Each row of a before or after table is a point. The points were changed in one or more steps. Then noise was added and the rows were shuffled. The steps act on columns, c1 being the first. Name the steps. A step turns or swaps two columns, mirrors them in a line or flattens them onto one, adds a multiple of one to another, or multiplies or shifts one. Angles are multiples of 10 degrees, from the lower column toward the higher: turns from -170 to 170, lines from 10 to 170 but not 90. Use the fewest steps. Two steps may share a column if one is a turn and the other turns, adds or multiplies; they go together, in the order done. Otherwise the lowest column goes first.
In the rows, zero is written as 128.

Before (10 x 2):
[[178 116]
 [103 105]
 [155 117]
 [103 113]
 [162  97]
 [109 140]
 [112 157]
 [ 84 139]
 [181 130]
 [125 112]]
After (10 x 2):
[[143 128]
 [103 149]
 [120 149]
 [125 172]
 [117  76]
 [153  90]
 [135  99]
 [147 151]
 [131  77]
 [155 149]]
Steps: mirror c1 and c2 in the line at 130 degrees

Before (13 x 4):
[[ 90 132 167 171]
 [133 154 141 127]
 [ 94  99 114 110]
 [112 150 109 144]
 [116 111 141 143]
 [115  64 158 145]
 [139 106 142 172]
 [ 54 114 126 131]
 [108 105  98 157]
 [ 92 175 111 123]
 [ 91 139  91 151]
 [113 148 152 166]
 [103 126 114 129]]
After (13 x 4):
[[140 153 129 138]
 [144 141 116 197]
 [134  78 147 163]
 [130 113 151 125]
 [176 150 159 154]
 [113 141 100 168]
 [158  95 104 157]
 [161 125  94 142]
 [169 124 164 133]
 [129 120 118 154]
 [166 153 124 112]
 [145  96 129 140]
 [149 197 110 140]]
Steps: turn c1 and c4 by -100 degrees; mirror c2 and c3 in the line at 70 degrees

Before (9 x 9):
[[113 128 101  90  93 146 155 135 127]
 [128 129 112 103 167 139  79 118 143]
 [127  96 122 106 151 171 168 161 124]
 [118 152 160  65  97 149 129 152 122]
 [ 96 141 144 129 139  85 131 122 104]
 [ 81  64 104 127 120 165 118 162 135]
 [138  99 108  89 111 103 160 134 121]
 [128 154 151 131 124 119 118 138 189]
 [109 130 173 108 146 167 115  83 128]]
After (9 x 9):
[[ 99 139 144 136 157  85 134 145 145]
 [123  82 108 138 108 103 145 112 153]
 [ 61  78 104  88 152 164  94 112 132]
 [ 73 103 102 157 112 147 141 107 145]
 [167 114 111 148 158 138 105 152  89]
 [ 85 106 159 191 110 149 109 118 143]
 [123 117 173 146 153 167 153 158 103]
 [151  91 121 124 146 171 129  90 163]
 [123 150 150 144 125 121 113  91  81]]
Steps: turn c1 and c5 by -40 degrees; multiply c1 by 1.6; mirror c2 and c4 in the line at 20 degrees; turn c7 and c8 by 50 degrees; turn c8 and c9 by 140 degrees

Before (12 x 14):
[[ 78 149  94 149 144 101 104 128 111 145 120 144 101 150]
 [160 131 148  99 143 108  94 137 151 131 166 165 159 119]
 [120 128 134 163 109 126 124 103 128 101  90 104 158 152]
 [140  92 153 124 134 140 121  85 105 120 115 143  81 110]
 [ 83 114 122 108 151 156 120 121 118 140 149 150 131 144]
 [111  84  99 134 158 160 119 117 122 125 128 169 148  82]
 [ 94 146 128 119 138 106 108 145 119  95  85 126  98 107]
 [ 84 129 108 108  96  91 133  89 119  91 110 105 125 152]
 [150 135 157  87 124  81 118 130 152 175 150 115  98  88]
 [ 81  78 149 123 122 102 133  96 113 112  90 172 161  87]
 [155 131 109 129 163 114 134 144 149 162 115 154 160 153]
 [107 116 106 139 118 161 169 103 170 170 109 177  77  81]]
After (12 x 14):
[[166 161 107 122 125 107 134 105 161 159 146 115 143 135]
 [ 89 132 129 135 101  96 109 117 111  96 149 137 120  86]
 [141 107 134  80 131 132 124 161 138  97 155 127 154 117]
 [ 89  99 110 134 131  69 133 173 117  91 159 117 149 134]
 [ 65 140  94 101 105  89  98 115 101 142 142 116 132 136]
 [ 79 120 107 120 143 183 166 116 193 171 112  71  89  84]
 [116 142 153 127 167 151 120 154  93 117 125  83  84 105]
 [104 136 148 124 177  82 132 124 101 117 138  73 178  71]
 [175 145 154 177 121  94 102  99 166 130 101 105 142 145]
 [135 125 156 177 122  52 113 136 167 168 101 136  92 117]
 [ 91 156 117 151 134 171 122 112 115 139 128 105 154 156]
 [121 162  94 131 162 177 121 113 120 120  97  90 160  89]]
Steps: turn c1 and c13 by -30 degrees; turn c2 and c5 by -100 degrees; turn c11 and c14 by 40 degrees; turn c4 and c11 by -160 degrees; multiply c6 by 1.6; turn c8 and c12 by 140 degrees; multiply c9 by 1.6

Before (11 x 20):
[[129 111 125 169  63  98 135 175 122  86 131 114 135 104 129 149  85 136
  147 100]
 [115 113  99 134 143 144 157 144 128 151 151  75 127 115 134 144 144 101
  147 135]
 [132 128 125 112 126  83 157 144 152  90  92 152 141 148 141 147  74 141
  141 122]
 [ 92 141 127  99 163 114 135 147 134 150 137 112 108 105 110 153 161  95
  114 123]
 [148 116 135 163  74 107 127 152 133 133 133 111 119 139 161 141  88 146
  107 128]
 [106  86 143 146 150 141 148 157  94 151 135  96 127  94 132 125 129 114
  125 133]
 [130 141 155 146 147  62 136 123 156  67 116 127 127 155 119 172  80 144
  148 125]
 [ 97 131 145  91 150 125 135 124 115 156 142  79 140 126 118 116 133  77
  135 130]
 [113 115 142 135 118 154 136 115 130 142 129 103 119  88 153 139 158  88
  134 116]
 [115 101 112 114 127 133 119 125 106 138 130  79 146  90 134 150 131 120
  112 144]
 [140 121 140 115 125  87 135 132 156  98 108 129  86 131 110 175  57 133
  158 102]]
After (11 x 20):
[[140 123 104 170  98 135 135 122 155  99 107 132  83 129 150 174  63 130
  151 146]
 [148 117 122 137  50 227 129 104 129 133 129 112 120 138 121 140  89 128
   89 123]
 [109  87 118 111 119 161 148 136  93 152 136  99 121 173 124 128 126 128
  122 116]
 [130 111 118 139  34 249 136 113 124  83 132 114 139 179 144 147  91 128
  134 153]
 [131 141 104 183 116 224 132 112 154  67 120 124 128 104 144 171  75 128
  140 117]
 [ 97 127 118 144 123  44 134 130 114 155 145  79 140 130 130 117 134 128
  136 116]
 [119 112 155 110 113 129 155 132 125 152 150  77 124 148 147 144 145 129
  130 136]
 [114 112 109 101  88 123 137 167 125 142 130 103 113 150 144 138 158 124
  105 130]
 [ 94 142 127 150 135  74 136 134 135 153 137 111 108 156 105 155 164 131
  139 134]
 [117 102 150 130  98  92 120 156 109 140 133  81 149 149 115 153 131 129
  118 123]
 [131 126 128 174  97 129 158 104 154  92  94 150 142 128 144 147  75 129
  121 132]]
Steps: turn c3 and c20 by -150 degrees; add 0.3 times c20 to c17; turn c4 and c6 by 110 degrees; multiply c6 by 2.5; shift c5 by -30; turn c8 and c14 by 130 degrees; turn c15 and c19 by -70 degrees; multiply c18 by 0
